Rows are points. The points of each table are mixes of a few directions, plus a little noise. How many directions does each table use, and how many do they share? Where both have some left over, give the other angles between the two spaces (their principal angles), to ten degrees, smallest first.
In the rows, 128 means zero.

First, 4 rows:
[[164 138]
 [189 144]
 [125 128]
 [ 35 101]]
Second (4 x 2):
[[121 137]
 [121 138]
 [ 86 186]
 [184  51]]
Directions: first 1, second 1, shared 0; angles 70

First, 6 rows:
[[120 133 179 127]
 [121 133 186 127]
 [119 133 187 128]
 [136 122  73 128]
 [145 117   7 128]
 [127 129 135 128]]
Second, 8 rows:
[[110 142 119 157]
 [154  60 139  68]
 [114 154 111 201]
 [ 98  91 134  60]
 [135 159 123 170]
 [136 139 127 142]
 [124 192 131 153]
 [152  85 140  74]]
Directions: first 1, second 3, shared 0; angles 70

First (10 x 8):
[[ 59 132 174  98 154 122 127 109]
 [118 129 139 127 122 133 116 132]
 [134 128 130 136 109 139 109 141]
 [ 73 131 166 106 145 125 123 115]
 [144 127 119 135 120 131 126 134]
 [249 117  16 157 161  89 218 108]
 [118 129 138 126 124 132 119 131]
 [151 127 114 140 114 133 122 138]
 [116 129 143 129 115 138 108 137]
 [116 129 142 127 117 136 110 135]]
Second (7 x 8):
[[119 132 123 127 141  88 158 152]
 [119 141  97 142 177 115 137 146]
 [176 136  83 173 113 154  90 171]
 [102 136 118 124 182 129 136 111]
 [135 118 152 117  91 145 116 108]
 [136 123 140 124 112 175  95  93]
 [111 111 183  89  79  90 165 112]]
Directions: first 2, second 3, shared 1; angles 60

First (11 x 11):
[[140 128 123 107 122 150 144 134 132 121 140]
 [123 104 138 129 132 117 136  96 134 130 113]
 [111 150 143  86 110 199 177  79 138  91  85]
 [134  65 130  92 170 196 121 104 114  92 150]
 [101 133 107 149 147 103 142 154 122 132 128]
 [130 165 113 117 149 123  72 101 108 119 117]
 [163 128 165 153  81 126 105 166 139 153 153]
 [114 109 129 183 128  78 131 183 130 157 146]
 [144 162 105 118 143 122  79 139 110 127 144]
 [115 158 148 146 101 134 133 133 133 129 105]
 [134 108 106 128 125  62 168 118 147 158 127]]
Second:
[[119 127 142 130 161 106  98 128 140 145 159]
 [139 131 111 125  85 160 171 127 112 109  87]
 [140 128 109 126  85 155 166 129 112 104  87]
 [119 150 135 123 124 163 164 113 126 160 128]
 [ 83 173 185 121 216 141 118  94 158 249 219]
 [119 124 142 131 164 100  90 130 141 142 162]
 [138 111 117 132 121 107 109 140 126  97 118]
 [139 118 114 129 104 129 134 135 120 100 104]
 [139 120 113 129 101 132 139 134 119 100 101]
 [136 112 121 132 126 105 106 139 128 102 124]
 [136 114 119 131 121 111 113 138 126 102 119]]
Directions: first 6, second 2, shared 0; angles 30, 90

First (10 x 14):
[[ 97 115 139 150 168 139 118 144 145  54  83  93 130 152]
 [146 150 132 119 123 107 147 103 136 128 130 140 144  88]
 [113 137 144 142 166 117 137 119 155  47  81 103 147 112]
 [100 124 143 150 174 129 126 132 154  37  74  93 140 134]
 [123 159 152 139 176  95 157  94 172  17  66 104 168  72]
 [147 111 104 109  72 148 111 146  86 249 198 163  97 159]
 [129 121 123 126 118 135 122 135 119 151 141 133 120 140]
 [155 133 115 107  86 125 131 122 106 210 177 161 119 119]
 [142 138 126 119 115 119 136 116 125 149 141 141 132 110]
 [128  92 103 119  81 166  95 168  82 239 190 149  84 194]]
Second (9 x 14):
[[ 82 142 112  90 111 124 134 108  92  87 189 174 131 152]
 [ 74 143 111  88 107 124 134 106  90  85 193 178 131 153]
 [124 129 126 124 127 129 129 126 124 126 134 132 128 129]
 [113 131 124 116 122 127 130 122 119 115 148 142 128 136]
 [205 106 153 186 158 133 119 161 184 193  31  55 123  90]
 [213 105 156 193 159 135 117 165 190 199  23  47 122  87]
 [ 64 147 107  79 103 123 134 101  81  73 209 191 132 160]
 [159 120 138 152 139 132 124 141 150 153  90  98 127 113]
 [122 130 128 125 125 128 129 126 124 121 135 133 128 131]]
Directions: first 2, second 1, shared 0; angles 80

First (8 x 18):
[[142  95 172 126 130 171 100 121 133  79 135 150 115 110 102 176 101 136]
 [215  33 198 166  35  75 157 180  90 151 129 141 191  59  10 143 123 129]
 [ 90 180  75 120 152 112 141 118 136 158 123 106 120 163 180  87 147 122]
 [ 97 169  89 119 155 125 132 117 137 140 125 115 115 157 173 103 138 126]
 [139 103 167 121 136 171 102 117 136  82 135 147 114 113 111 172 107 134]
 [103 146 127 113 163 172 103 107 145  94 131 136  99 142 157 149 117 132]
 [158  96 153 140  99 108 138 146 114 138 128 133 149 104  88 134 126 129]
 [ 77 203  44 119 157  90 155 120 133 185 118  93 123 177 201  61 161 120]]
Second (8 x 18):
[[ 68 204  65 149 190 151 116 107 121 146 160 119 108 211 249  78 130 146]
 [154  95 156 113 100 117 134 137 137 119 109 132 136  86  71 153 129 117]
 [159  98 145 120  89  94 149 147 127 144 108 124 150  88  67 133 139 116]
 [138 113 145 125 121 136 124 129 129 116 126 134 127 113 107 144 123 128]
 [ 74 196  59  77 162 107 144 106 165 152  91  93 100 147 169  98 163 105]
 [150 113 129 181 102  97 147 153  86 168 158 130 165 145 135  91 126 141]
 [101 152 119 144 167 169 104 112 123 109 155 137 109 170 189 125 113 143]
 [177  53 207 113  95 157 108 134 137  72 117 155 128  61  35 202 105 125]]
Directions: first 2, second 3, shared 2

First, 11 rows:
[[107 149 129 124 106  52 123  12 186 120  73 104 135 135  70  57  54 119
  133  78  98 110 195 159]
 [114 135 113 143 117 136 125 143 109 113 150  97 129 122 136 110 151 143
  127 148 114 121 118 109]
 [113 107 115 140 141 123 134 137 109  81 135 130 122 111 127 137 112 121
  146  97 115 141 130 101]
 [ 95 138  84 173 106 182 123 220  53  87 210  55 129 106 172 106 221 175
  126 202 102 117  77  62]
 [149 112 140 119 148 159 133 173 112 144 140 162 123 129 150 177 146 121
  126 136 153 141 101 128]
 [177 127 177  83 145 129 132 108 172 204  84 196 129 155 125 175 108 104
  111 123 175 135 132 187]
 [118 110 121 134 142 114 134 121 123  91 124 137 124 115 120 139  99 114
  146  90 120 141 140 113]
 [139 101 149 107 158  95 138  83 160 119  84 184 124 128 103 160  58  91
  145  54 140 150 158 150]
 [111 130 104 153 119 161 125 185  82 101 176  91 128 115 155 121 180 152
  127 168 114 126  97  88]
 [123 150 127 126 106 107 120  91 150 143 114 104 133 136 112  88 121 138
  120 138 118 111 146 143]
 [162 147 156 104 120 148 124 134 149 202 118 144 133 153 139 140 158 134
  101 174 158 118 113 168]]
Second (9 x 24):
[[130 148  98 144 114 151 115 153  99 138 165  73 112 142 146  94 188 155
  108 184 134 111 108 149]
 [139 108 112 126 155 116 127 112 123 112 122 136 101 139 119 134 107 109
  132  93 147 138 141 169]
 [ 99 147 202 111  85 129 145 133 177 153  94 181 212  86 126 157  99 137
  143 137  76 126 124   7]
 [146 101  99 128 167 112 125 108 116 104 125 131  83 146 117 133 105 102
  132  83 158 141 145 195]
 [119 161 121 142  93 156 119 161 111 151 160  80 142 129 149  97 191 166
  109 202 114 106 101 105]
 [133 101 144 114 154 103 138  99 150 111  94 177 127 122 109 160  67  95
  146  64 133 148 151 133]
 [131 130 115 133 129 133 124 134 117 128 138 112 118 134 132 118 143 133
  123 139 133 124 124 142]
 [110 170 139 139  77 160 123 167 121 161 157  87 165 118 152  99 194 173
  110 215  99 102  96  71]
 [145  85 120 116 180  94 135  87 138  95  96 175  93 136 103 160  57  80
  147  36 155 155 161 182]]
Directions: first 3, second 2, shared 1; angles 90

First (11 x 32):
[[176 151  76 107 111 127 156 111  97 102 123  84 119 151  98  98 112 119
  103 150  64  63 151  92 126  85 191 127  79 156 152 114]
 [138  83 113  86 135  91 235  31 151 178 141   7 100  91  98 101 153 131
   95 133 194 159 147 134 205 102 160  88  97 180 103 188]
 [123 152 149 151 128 154  78 163 131 112 111 187 138 143 142 135 113 126
  145 103 114 126 121 138 104 143 109 134 142  95 138  90]
 [107 105 150 120 136 116 162  97 152 159 123  98 115 107 132 124 149 134
  128 122 188 165 118 152 156 141 109 115 125 134 100 155]
 [164 153 110 119 120 144 143 104 124 117 104 103 119 143 111  94 107 119
  116 110  98  95 150 118 142  97 171 108  89 133 147  98]
 [109 146 166 151 128 154  91 159 140 120  91 181 129 145 153 126 124 125
  155 108 143 133 110 151  98 157  95 135 124  91 120  92]
 [110 134 133 139 122 127  92 179 110 106 128 174 137 144 145 152 137 132
  144 155 110 115 107 124  78 151 103 164 137 114 123 125]
 [ 87 101 133 130 128  97 120 170 113 124 151 147 134 124 145 168 168 140
  142 186 145 136  89 128  82 166  81 180 146 134  95 173]
 [115 136 130 149 127 134  75 181 113 106 141 188 147 139 142 157 124 132
  142 139  99 122 114 121  87 147 105 155 160 108 137 119]
 [130 160 135 148 120 155  78 169 116  99 108 182 136 154 139 129 109 123
  143 117  89 102 123 126  90 135 122 141 128 100 144  84]
 [150  89 112 109 158 108 177  43 157 183 190  58 135  72  97 124 114 129
   88  82 165 192 174 125 236  85 161  59 179 165 148 173]]
Second (8 x 32):
[[115  80  73 117 142 120 140 114 120 128 176 124 170  71 138 142  77 110
  101 138 112 151 135  70 111  99  94 125 141 154 149 149]
 [ 64 105 133 121 166 163 117  75 163 158  78  97 182 132 177  68 113 195
  108  86 162 160 126 139  57 146 136 116  96  67  97 132]
 [174 166 130 117 108  57  89 186  85 125 166 117  76 183  92 190 196  97
  140 169  81  66 137 151 153 136 168 172 187 136 177 175]
 [150 107  85 123 138  95 112 141  94 119 180 118 152 126 117 163 136 130
  118 150  92 115 139 102 117 114 149 150 176 142 162 164]
 [ 80 149 167 131 107 175 152 116 177 135 107 165 106  91 139  96  77 109
  117 120 147 163 118 120 161 129  72  89  79 144  82  86]
 [174 171 157 152 112 124 109 163 104 102 140 151 104 184  93 145 185 160
  152 146 102  98 133 158 164 143 189 140 161 136 118 119]
 [140 110 140 141 134 169 169  96 146 123  70 127 133 110 140  91 110 126
  151  91 183 151 116 144 125 127 107 105  73 119 106  77]
 [129 137 140 120 118 122 135 131 134 135 108 123 102 127 127 128 130  97
  136 124 142 120 123 141 138 130 108 127 110 126 134 122]]
Directions: first 4, second 5, shared 1; angles 70, 70, 70

First (10 x 32):
[[172 115  97 134 123 109 133 131 172  90  51 187 140 176 120 119 106 142
  139 124 159 124 118 154 115 161 137 102 116 163 176 123]
 [ 75 147 142 136 108 124 109 130 124 133 180 100 106 110 129 131 131 142
  143 145 112 156 148 138 152 110 113 145 119  87 102 140]
 [144 116 132 126 124 127  72 100 143 129 121 127 151 123 123 139 120 151
  131 122 122 171 114 138 134 141 145 123 113 154 172 120]
 [141 129 123 120 151 139 199 153  98 138 118 130 121 130 136 119 142  87
  108 120 135  62 128  99 106 118 121 128 156 124  88 127]
 [143 123 122 127 131 126 132 128 135 123 109 140 133 137 127 127 125 127
  127 124 135 123 124 129 122 135 132 122 128 139 138 125]
 [101 144 122 135 119 121 168 154 126 118 137 132 101 139 131 117 129 119
  136 141 135 104 148 132 131 117 109 133 132  96  92 140]
 [140 117 131 129 117 122  60  97 154 123 120 130 150 127 121 139 115 161
  138 125 123 185 116 148 138 145 144 122 106 152 181 122]
 [152 113 142 117 143 143  98 103 114 151 133 110 154 106 129 140 134 125
  112 112 115 141 108 111 122 130 147 127 132 155 150 117]
 [ 33 172 127 151  86 104 154 167 139 103 183 118  65 138 130 114 123 144
  165 169 128 136 179 159 163 102  85 148 115  43  64 158]
 [180 106 143 104 175 163 156 117  76 173 125 105 160  96 136 136 152  81
   82  96 116  79  98  72  96 121 149 128 163 166 119 109]]
Second:
[[123 124  96 132 114 112 170 140 129 113  98 164 122 140 122 134 130 116
  123 167 153 102 145 155 112 166 126 133 134 130 121 137]
 [147 136 148 129 144 136 112 135 147 121 126 117 125 148 135 106 115 140
  144  79 118 134 111 103 140  86 123 109 120 125 136 120]
 [136 129 108 133 124 116 161 146 143 106  95 159 119 156 126 118 121 124
  134 134 148 104 133 139 120 138 122 119 129 128 127 131]
 [165 141 133 135 147 125 144 161 174  91  85 149 112 191 137  83 100 141
  158  63 138 108 110 105 136  80 112  89 118 124 139 120]
 [ 93 121 193 110 137 167  14  61  69 208 249  20 161  22 131 171 158 139
  102 122  60 212 113  96 154 102 153 165 127 128 130 119]
 [118 123 110 129 117 120 148 128 120 127 120 144 128 123 123 139 134 119
  120 161 140 118 140 147 118 158 130 138 133 130 122 134]
 [140 134 145 128 140 135 111 131 140 126 131 115 127 139 134 114 120 138
  139  92 118 136 115 108 138  96 125 115 122 126 134 121]
 [127 126 102 132 118 114 165 141 133 112  99 160 121 144 124 128 127 119
  127 154 150 104 140 148 115 155 125 128 132 129 123 135]
 [123 124 103 131 116 116 160 136 127 117 106 156 124 135 123 134 131 118
  123 161 147 108 142 150 115 160 127 133 133 130 122 135]
 [107 122 142 121 124 138  95 101  99 159 171  95 141  82 126 153 144 126
  112 148 108 155 130 128 132 138 139 150 131 129 125 129]]
Directions: first 3, second 2, shared 1; angles 80

First (8 x 32):
[[167 141  92 169 184 134  97 168 177  80 136 123  99 131 147  86 114 143
  147  82 191 223 166 108 119 107  96 167 110 145 157 116]
 [ 98 215 155  49 165 152 126 130 109 107 157 180 119 150 132 209 113 106
  130 111  97  72  71 141  78 156 155 164  10  83  89  61]
 [143 144 112 147 140 135 141  94 127 106 149 123 118 153 119 125 164 139
  130 134 152 109 110 123 141 148 131 146 128 104 152 131]
 [181 126 123 182  84 115 133  69  86 121 142 139 115 135 135 103 158  95
  125 181 103  46  84 125 112 150 141 131  96 147 165 164]
 [128  45 108 169 107 147 141 163 147 171  98  63 165 132 122  71 150 131
  174 124 106 195 158 108 218 129  77  97 206 122 126 153]
 [157  89 137 170  94 118 122 119 103 146 104 104 149  98 156  92 126 108
  125 150 107 122 144 108 108 135 114 111 158 175 138 144]
 [ 96 107 147 111 130 102 137 106 129 136 103  99 150  87 129 139 122 179
   70 124 183 148 190 126 102 114 143 102 249 157 126 132]
 [ 53 156 148  26 121 121 126 174 146 157 136 191 108 137  84 199  78 123
  123 117  85 109 101 185 145  86 166 107  68  91  72 124]]
Second:
[[166 146  93  90 102 125 198 120 134  33 105 191  37 140 149 126  70 159
  132 157 153  65 125 137  72  96 207 189  67 110 127 108]
 [155 117  79 128 145 113 125 126 147  61  99 147  92 110 114  92 115 132
  163  97 137 101 149  91  67 138 105 192 113 131 169 113]
 [ 97 138 150 136 119 165 109 117  94 206 169  80 188 150 116 137 176 103
   97 149 119 162 120 150 192 155  86  77 164 122 113 137]
 [113 138 104 134 125 176 109 108  93 162 155  84 171 149  99 106 180 100
  115 136 127 142 135 131 159 171  51 125 158 117 145 123]
 [ 98 142 167 126 112 153 127 126 101 200 164 102 169 153 135 160 151 117
   93 162 121 158 108 166 196 129 136  65 148 119  92 143]
 [ 98 134 182 133 107 137 128 129 109 202 161 101 173 144 141 162 147 121
   93 153 115 155 110 161 188 124 147  61 146 132  91 143]
 [131  67 178 185 117  46 123 147 164 135  99 119 162  79 149 107 109 144
  139  59  96 123 151  72  46 125 154 137 118 196 142 118]
 [102 114 170 160 102 132 119 121 104 203 157  80 199 133 130 125 165 111
   99 125 106 152 130 131 148 154 106  88 153 152 119 130]
 [158 152  46  80 195 145 103 140 159  37  91 181  41 122 102 123 102 131
  182 126 165 119 128 122 126 112 103 182 121  78 152 135]
 [158 125 111 103 157  88 142 151 176  48  81 197  43 104 145 140  66 160
  167 114 146 104 125 117  87  80 189 164  92 120 128 132]]
Directions: first 6, second 4, shared 0; angles 40, 50, 50, 50
